Each row of a before or after table is a point. One or more steps were done to the points. Then noise was added and the rows were shuffled. The steps act on columns, c1 being the first. Name the steps. A step turns or swaps two columns, mirrors them in a line or flattens them onto one, adds a multiple of one to another, or multiplies or shifts one. Angles are multiples of 10 degrees, from the lower column toward the higher: turns from -170 to 170, lines from 10 to 170 but not 90. Use the fewest steps. Two steps may share a column if one is a turn and the other turns, adds or multiplies; they go together, in the order done. Otherwise the lowest column goes first.

Before, 11 rows:
[[ 0.24  0.00]
 [-0.36  0.26]
 [ 0.14 -0.11]
 [ 0.24 -0.79]
 [-0.18  0.13]
 [ 0.32 -0.11]
 [-0.58 -0.32]
 [ 0.46 -0.10]
 [-0.72  0.03]
 [ 0.39 -0.52]
 [-0.26 -0.51]]
After:
[[ 0.13 -0.03]
 [ 0.22 -0.66]
 [-0.15  0.01]
 [-0.59 -0.59]
 [ 0.42 -0.30]
 [ 0.31  0.03]
 [-0.39  0.08]
 [ 0.44  0.14]
 [-0.27 -0.65]
 [-0.72 -0.30]
 [ 0.19  0.11]]
Steps: add 0.5 times c1 to c2

Before, 12 rows:
[[-0.12 -0.11 -0.14 -0.38  0.00  0.12]
 [-0.71 -0.38  0.25  0.31 -0.04 -0.19]
 [-0.41 -0.36  0.18  0.13 -0.37 -0.55]
 [-0.42  0.18 -0.10 -0.39 -0.13 -0.92]
 [ 0.46  0.35 -0.49  0.72 -0.45  0.04]
 [-0.12 -0.12 -0.47 -0.05  0.13 -0.04]
 [-0.13 -0.02  0.15 -0.36  0.32 -0.26]
 [-0.71  0.49  0.43 -0.09 -0.08  0.50]
 [ 0.14 -0.02 -0.26  0.98 -0.49  0.20]
 [-0.47  0.39  0.83 -0.24  0.09 -0.54]
 [ 0.14 -0.74 -0.49  0.10 -0.57  0.03]
 [-0.22 -0.16 -0.23  0.04 -0.19 -0.06]]
After:
[[-0.12  0.12 -0.12 -0.37 -0.01  0.07]
 [-0.43  0.16  0.16  0.12 -0.37 -0.68]
 [-0.44 -0.55  0.87 -0.22  0.09 -0.37]
 [-0.14 -0.07  0.14 -0.31  0.32 -0.23]
 [ 0.12  0.08 -0.30  0.96 -0.49  0.15]
 [-0.44 -0.51 -0.11 -0.43 -0.12 -0.79]
 [-0.20  0.14 -0.22  0.07 -0.19 -0.08]
 [ 0.48 -0.34 -0.50  0.71 -0.46  0.19]
 [ 0.12  0.69 -0.50  0.12 -0.58 -0.23]
 [-0.74 -0.30  0.42 -0.11 -0.11  0.62]
 [-0.12  0.11 -0.45 -0.09  0.10 -0.03]
 [-0.73  0.29  0.26  0.28 -0.03 -0.30]]
Steps: mirror c2 and c6 in the line at 80 degrees

Before, 12 rows:
[[-0.70  0.29 -0.01 -0.04  0.10 -0.38  0.50  0.22  0.53]
 [ 0.06 -0.73  0.18 -0.06  0.49 -0.10 -0.12 -0.38  0.17]
 [ 0.26 -0.49 -0.02  0.42  0.13 -0.55  0.04 -0.13  0.20]
 [-0.60  0.34  0.17 -0.54 -0.35  0.05 -0.36  0.11 -0.33]
 [-0.20  0.09 -0.60 -0.04 -0.06 -0.36  0.47  0.23  0.73]
 [-0.55  0.34 -0.24  0.14 -0.30  0.09  0.25 -0.20  0.64]
 [ 0.15  0.35 -0.07 -0.64  0.33  0.30  0.42 -0.06  0.82]
 [ 0.19 -0.22 -0.04  0.03  0.52  0.03 -0.42 -0.16  0.04]
 [-0.47 -0.11 -0.37 -0.03 -0.05 -0.16  0.18  0.77  0.77]
 [-0.60  0.74 -0.41  0.08  0.06 -0.05  0.22 -0.20  0.48]
 [-0.16  0.12 -0.02  0.25 -0.23  0.54 -0.18  0.46 -0.66]
 [-0.06 -0.35 -0.62 -0.33  0.23  0.14  0.51  0.37  0.34]]
After, 12 rows:
[[-0.08 -0.35 -0.62 -0.04  0.41  0.15  0.53  0.59  0.34]
 [ 0.08 -0.74  0.21 -0.38  0.29 -0.11 -0.10 -0.62  0.18]
 [-0.19  0.10 -0.60  0.07  0.01 -0.36  0.47  0.38  0.72]
 [-0.61  0.34  0.18  0.57  0.28  0.04 -0.38  0.16 -0.32]
 [-0.57  0.33 -0.24  0.20 -0.28  0.09  0.26 -0.33  0.64]
 [-0.48 -0.09 -0.38  0.08  0.01 -0.15  0.18  1.24  0.76]
 [ 0.16  0.36 -0.08  0.03  0.72  0.30  0.41 -0.09  0.81]
 [-0.70  0.30 -0.02 -0.05  0.09 -0.37  0.50  0.34  0.54]
 [-0.17  0.13  0.00  0.09 -0.34  0.53 -0.18  0.74 -0.66]
 [-0.61  0.74 -0.41 -0.09 -0.05 -0.07  0.22 -0.31  0.48]
 [ 0.21 -0.22 -0.05 -0.47  0.25  0.02 -0.40 -0.25  0.02]
 [ 0.25 -0.51 -0.04 -0.31 -0.30 -0.55  0.06 -0.22  0.22]]
Steps: mirror c4 and c5 in the line at 120 degrees; multiply c8 by 1.6

Before:
[[ 0.58  0.01  0.14  0.43  0.50  0.08 -0.09  0.20 -0.18 -0.59  0.49  0.41]
 [-0.32  0.01  0.31 -0.65  0.18  0.05 -0.07 -1.09  0.09 -0.23 -0.42  0.23]
 [ 0.34 -0.49 -0.06 -0.24 -0.42  0.18 -0.11 -0.44 -0.11  0.42 -0.26 -0.07]
 [ 0.17  0.27 -0.10  0.08 -0.10 -0.11 -0.04 -0.12 -0.02  0.34 -0.42 -0.04]
 [-0.39 -0.36  0.30 -0.52 -0.14  0.33 -0.02  0.21 -0.03 -0.06 -0.34  0.33]
 [-0.13  0.13  0.73  0.10 -0.17  0.21 -0.36 -0.41 -0.52 -0.01 -0.05 -0.02]
 [ 0.03  0.03 -0.50 -0.22 -0.30 -0.49  0.26 -0.73  0.59 -0.08 -0.30  1.02]
 [ 0.67  0.27  0.36  0.17 -0.52  0.45  0.08 -0.23 -0.77  0.38 -0.77 -0.02]
 [-0.30  0.17  0.51  0.24 -0.16 -0.07  0.58  0.07 -0.50 -0.53 -0.30  0.12]
 [-0.25  0.54 -0.36 -0.55  0.05 -0.01  0.01  0.27 -0.46 -0.10  0.28 -0.03]]
After:
[[ 0.34 -0.48 -0.12  0.01 -0.72  0.33 -0.11 -0.44 -0.11 -0.32 -0.28 -0.08]
 [-0.25  0.55 -0.72  0.01 -0.24 -0.11  0.00  0.26 -0.46  0.04  0.27 -0.03]
 [-0.38 -0.35  0.59  0.01 -0.44 -0.17 -0.02  0.22 -0.04 -0.29 -0.33  0.34]
 [-0.14  0.13  1.46 -0.01 -0.46 -0.08 -0.36 -0.41 -0.52 -0.18 -0.06 -0.02]
 [-0.30  0.17  1.02 -0.01 -0.46 -0.48  0.57  0.08 -0.50  0.23 -0.29  0.13]
 [ 0.17  0.29 -0.20  0.00 -0.40  0.35 -0.05 -0.13 -0.03 -0.01 -0.42 -0.04]
 [ 0.58  0.03  0.29  0.00  0.20 -0.57 -0.09  0.20 -0.19  0.13  0.49  0.42]
 [-0.32  0.00  0.62  0.00 -0.11 -0.23 -0.07 -1.09  0.09  0.03 -0.41  0.22]
 [ 0.67  0.27  0.71 -0.01 -0.83  0.20  0.09 -0.22 -0.77 -0.56 -0.77 -0.02]
 [ 0.03  0.03 -0.99  0.01 -0.60  0.09  0.25 -0.73  0.59  0.49 -0.30  1.01]]
Steps: multiply c3 by 2; multiply c4 by 0; shift c5 by -0.30; turn c6 and c10 by -110 degrees

Before:
[[-0.03  0.20 -0.15 -0.03 -0.37  0.62  0.12  0.39  0.15 -0.31 -0.51 -0.80
   0.23  0.37 -0.13  0.57  0.19  0.49]
 [-0.34 -0.38  0.02  0.00  0.13  0.22  0.23  0.18 -0.27 -0.15  0.15 -0.10
  -0.41  0.02  0.06  0.32  0.77 -0.35]
 [-0.37  1.01 -0.15 -0.08  1.24  0.02  0.20  0.48 -0.20  0.59 -0.04 -0.81
   0.37 -0.06  0.24  0.09 -0.34  0.52]
 [-0.35  0.15  0.06 -0.48 -0.18  0.08 -0.95  0.58 -0.29 -0.10  0.01 -0.03
  -0.22  0.05 -0.03  0.25 -0.32 -0.16]
 [-0.17 -0.17  0.24 -0.48 -0.34  0.11 -0.20  0.13 -0.08  0.13  0.20 -0.65
   0.54  0.14  0.80  0.24  0.06  0.61]
 [-0.54 -0.37  0.14 -0.07 -0.34 -0.16  0.02  0.17  0.48 -0.42  0.22  0.19
   0.32  0.25  0.34  0.08  0.14  0.41]
 [ 0.27  0.15 -0.27  0.02 -0.17  0.07 -0.21 -0.91  0.15 -0.26 -0.03 -0.78
   0.59 -0.83  1.01 -0.06 -0.29 -0.19]
 [ 0.68 -0.04 -0.23 -0.04 -0.13 -0.12  0.19  0.62 -0.28 -0.13  0.22  0.08
   0.52  0.11 -0.19  0.31 -0.23  0.66]]
After, 8 rows:
[[-0.34  0.12  0.07  0.55  0.14 -0.23  0.95 -0.46 -0.27 -0.10  0.01 -0.15
  -0.20 -0.29  0.04 -0.30 -0.01 -0.19]
 [-0.20 -0.43  0.28  0.15  0.69 -0.18  0.12 -0.46 -0.21  0.09  0.00  0.25
   0.54  0.06  0.71 -0.10 -0.13  0.60]
 [-0.36  0.79 -0.18  0.45 -0.42  0.03 -0.20 -0.04 -0.12  0.50 -0.18  1.41
   0.40 -0.39  0.59 -0.24  0.13  0.48]
 [ 0.31 -0.21 -0.29 -0.94  0.69 -0.11  0.17  0.03  0.06 -0.23  0.11  0.48
   0.55 -0.17  0.99  0.12  0.85 -0.20]
 [-0.52 -0.45  0.13  0.21  0.12  0.16 -0.01 -0.05 -0.09 -0.49  0.18 -0.38
   0.34  0.10  0.17  0.49 -0.28  0.39]
 [ 0.71  0.02 -0.20  0.58  0.04  0.14 -0.21 -0.03 -0.30 -0.17  0.07 -0.17
   0.49 -0.23 -0.18 -0.29 -0.09  0.70]
 [-0.34 -0.34  0.02  0.19 -0.07 -0.19 -0.25  0.00 -0.36 -0.17  0.08  0.15
  -0.37  0.78 -0.04 -0.28 -0.17 -0.30]
 [-0.01  0.21 -0.17  0.40  0.80 -0.57 -0.24 -0.05 -0.60 -0.15  0.05  0.35
   0.25  0.13 -0.01  0.15 -0.42  0.48]]
Steps: turn c2 and c15 by 20 degrees; swap c4 and c8; turn c5 and c12 by 140 degrees; turn c6 and c7 by -170 degrees; turn c9 and c16 by 90 degrees; flatten c10 and c11 onto the line at 160 degrees; turn c14 and c17 by -100 degrees

Before, 11 rows:
[[-0.02  0.77 -0.30 -0.11  0.50  0.09  0.54 -0.02 -0.61  0.27 -0.38  0.15
  -0.02  0.30  0.18  0.32  0.20 -0.34  0.44 -0.02  0.28 -0.03 -0.15  0.44]
 [-0.23 -0.28 -0.07 -0.31  0.17 -0.52 -0.26 -0.31  0.08  0.12  0.08 -0.45
   0.40  0.31 -0.19  0.18  0.09 -0.24 -0.46  0.11  0.14 -0.35 -0.19 -0.03]
 [-0.19  0.08 -0.19 -0.28 -0.48 -0.55 -0.07 -0.15  0.26  0.46 -0.21  0.31
   0.88  0.26 -0.08 -0.20  0.58  0.14  0.24  0.41 -0.14 -0.79  0.17 -0.32]
 [-0.27  0.36 -0.19  0.17  0.01 -0.32  0.08 -0.32 -0.12 -0.05  0.49 -0.46
   0.00  0.12 -0.58  0.36 -0.20 -0.33 -0.06  0.40  0.35  0.59  0.24  0.63]
 [-0.12  0.42  0.06 -0.57 -0.40  0.26  0.32  0.64 -0.12 -0.24 -0.16  0.29
  -0.35  0.29 -0.39 -0.39  0.56 -0.62 -0.23  0.05  0.32 -0.01 -0.62  0.33]
 [-0.47 -0.08  0.02  0.85  0.26 -0.20 -0.63 -0.51 -0.53 -0.08  0.21 -0.27
   0.13  0.42  0.27  0.36 -0.10 -0.22 -0.18  0.43  0.27 -0.24 -0.04  0.11]
 [-0.10 -0.35  0.17  0.26  0.53  0.41  0.31  0.42 -0.04 -0.02 -0.02  0.16
   0.02  0.65  0.53 -0.03 -0.54  0.46  0.35  0.01  0.51 -0.18  0.77  0.55]
 [ 0.55 -0.30 -0.15 -0.11 -0.13 -0.82  0.48  0.13 -0.29  0.24 -0.34 -0.26
   0.09  0.82  0.13  0.40  0.39  0.07  0.01  0.09  0.25 -0.08  0.53 -0.15]
 [-0.73 -0.52 -0.30  0.00 -0.63 -0.43  0.03  0.08 -0.55 -0.02  0.07 -0.36
   0.21 -0.57 -0.08 -0.17  0.13 -0.23 -0.10  0.25  0.48 -0.01 -0.12  0.77]
 [-0.02 -0.23  0.48  0.01 -0.69 -0.30  0.21 -0.64  0.01  0.10  0.39 -1.05
   0.22 -0.45  0.34 -0.19 -0.16 -0.10  0.08  0.36 -0.50  0.26  1.09 -0.47]
 [ 0.22  0.15  0.15  0.13 -0.05 -0.50  0.27 -0.60 -0.45  0.37  0.21 -0.64
  -0.11  0.47 -0.03 -0.17  0.10 -0.39  0.14  0.34  0.48 -0.22 -0.85  0.23]]
After:
[[-0.74 -0.53 -0.30  0.02 -0.64 -0.42  0.03  0.08 -0.54 -0.02  0.09 -0.36
   0.21 -0.56 -0.09  0.29  0.13  0.03 -0.11  0.25  0.46 -0.01 -0.12  1.31]
 [-0.02  0.76 -0.30 -0.11  0.50  0.10  0.53 -0.02 -0.61  0.27 -0.37  0.13
  -0.03  0.32  0.18  0.06  0.21  0.47  0.45 -0.03  0.28 -0.02 -0.15  0.24]
 [ 0.55 -0.31 -0.16 -0.12 -0.11 -0.83  0.48  0.13 -0.30  0.25 -0.35 -0.26
   0.09  0.80  0.13 -0.31  0.39  0.26  0.01  0.11  0.25 -0.08  0.54  0.22]
 [-0.18  0.08 -0.19 -0.27 -0.47 -0.53 -0.06 -0.16  0.25  0.46 -0.22  0.31
   0.88  0.26 -0.09  0.01  0.57 -0.25  0.24  0.41 -0.14 -0.80  0.17 -0.79]
 [-0.01 -0.21  0.48  0.02 -0.68 -0.28  0.24 -0.65  0.01  0.09  0.40 -1.05
   0.22 -0.45  0.34  0.19 -0.16 -0.09  0.08  0.36 -0.49  0.27  1.08  1.09]
 [-0.47 -0.08  0.03  0.85  0.25 -0.18 -0.64 -0.51 -0.55 -0.09  0.23 -0.26
   0.13  0.41  0.26 -0.05 -0.10  0.43 -0.17  0.45  0.28 -0.24 -0.04  0.51]
 [-0.28  0.36 -0.19  0.17  0.01 -0.32  0.09 -0.32 -0.12 -0.05  0.50 -0.47
  -0.01  0.11 -0.59  0.03 -0.22  0.48 -0.06  0.42  0.36  0.60  0.23  1.32]
 [-0.23 -0.27 -0.07 -0.30  0.16 -0.52 -0.28 -0.30  0.09  0.10  0.08 -0.44
   0.40  0.32 -0.20  0.09  0.08  0.29 -0.47  0.13  0.12 -0.34 -0.18  0.65]
 [ 0.19  0.15  0.16  0.13 -0.05 -0.52  0.26 -0.60 -0.43  0.38  0.21 -0.64
  -0.10  0.47 -0.02  0.40  0.09  0.11  0.14  0.33  0.48 -0.22 -0.85  1.19]
 [-0.12  0.43  0.07 -0.56 -0.41  0.27  0.33  0.64 -0.12 -0.24 -0.17  0.28
  -0.36  0.29 -0.39  0.73  0.54  0.13 -0.24  0.03  0.31 -0.01 -0.62 -0.11]
 [-0.11 -0.35  0.17  0.25  0.55  0.41  0.31  0.42 -0.03 -0.03 -0.01  0.16
   0.01  0.63  0.54 -0.32 -0.54 -0.32  0.35  0.01  0.50 -0.19  0.77  0.32]]
Steps: add -1.5 times c12 to c24; turn c16 and c18 by 130 degrees
